Rows are points. The window is the flat piece filled in between its corners: a triangle in 3 columns, a solid with four corners in 4, and so on. A path goes straight from each point to the next, and from the last back to the first. List the points from which the path goes on through the window.

Window (4 x 4)
+0.22, +0.16, +0.40, -0.49
-0.27, +0.09, +0.21, -0.31
-0.33, -0.23, +0.06, +0.15
+0.09, +0.08, -0.51, +0.20
Path:
(1): -0.22, +0.06, +0.20, -0.94
(2): +0.47, +0.19, +0.30, +0.14
(3): -0.18, +0.02, -0.07, +0.27
(4): -0.36, -0.41, -0.33, -0.06
(5): -0.13, -0.27, -0.36, -0.12
(6): -0.07, +0.07, +0.28, +0.33
(7): -0.27, +0.04, +0.04, +0.49
(8): -0.28, -0.25, -0.13, -0.44
Through the window after points: 1

Window (6 x 6)
-0.35, -0.35, +0.39, -0.10, -0.12, +0.03
-0.19, +0.69, -0.07, -0.43, -0.17, +0.00
-0.16, -0.02, +0.12, +0.17, +0.14, -0.39
+0.70, -0.28, -0.18, +0.39, +0.48, +0.13
+0.01, +0.57, +0.10, -0.07, -0.66, +0.06
+0.10, -0.30, -0.02, +0.65, +0.39, +0.30
Path:
(1): +0.56, +0.11, +0.24, +0.21, +0.43, +0.13
(2): +0.16, -0.35, -0.21, +0.24, +0.07, +0.01
(3): +0.12, +0.49, -0.44, +0.08, -0.43, -0.04
(4): -0.12, +0.49, +0.66, -0.23, +0.00, +0.14
(5): -0.25, +0.33, +0.74, +0.20, -0.10, +0.11
(6): -0.26, -0.60, +0.06, -0.20, -0.08, -0.02
(7): +0.03, -0.03, -0.08, +0.20, -0.26, -0.02
(8): +0.19, +0.25, +0.22, -0.02, +0.01, +0.13
(9): -0.04, +0.27, +0.21, +0.20, -0.09, +0.16
(10): -0.20, -0.15, -0.41, -0.49, -0.02, -0.32
(11): -0.17, +0.07, -0.54, +0.29, +0.10, +0.04
(12): +0.34, -0.03, +0.22, +0.34, +0.32, +0.03
Through the window after points: 1, 5, 7, 9

Window (6 x 6)
-0.04, -0.11, -0.13, -0.01, +0.09, -0.57
-0.14, -0.07, -0.06, +0.27, -0.37, +0.52
+0.25, -0.44, +0.30, +0.40, -0.01, -0.15
+0.13, +0.20, -0.23, +0.27, -0.16, +0.42
-0.27, +0.26, -0.09, +0.12, +0.35, +0.21
+0.36, -0.55, -0.26, -0.50, -0.22, -0.24
Path:
(1): -0.45, -0.10, -0.57, +0.15, +0.35, -0.20
(2): +0.11, -0.56, -0.25, +0.34, +0.45, -0.13
(3): +0.18, -0.01, +0.30, -0.11, -0.48, -0.24
(4): +0.38, -0.26, +0.22, -0.14, -0.16, -0.40
(5): -0.22, -0.18, -0.56, +0.26, +0.33, -0.03
(6): +0.23, -0.52, -0.20, -0.12, -0.04, -0.21
(7): +0.24, +0.03, +0.10, -0.27, -0.35, -0.10
(8): +0.08, -0.13, +0.48, +0.36, -0.70, +0.13
(9): +0.10, -0.28, -0.10, +0.27, +0.09, +0.27
(10): +0.21, -0.59, -0.27, -0.02, -0.18, -0.04
(11): +0.17, +0.14, +0.03, -0.54, -0.20, -0.03
(12): +0.56, -0.17, +0.46, +0.05, -0.13, -0.40
Through the window after points: 2, 6, 10
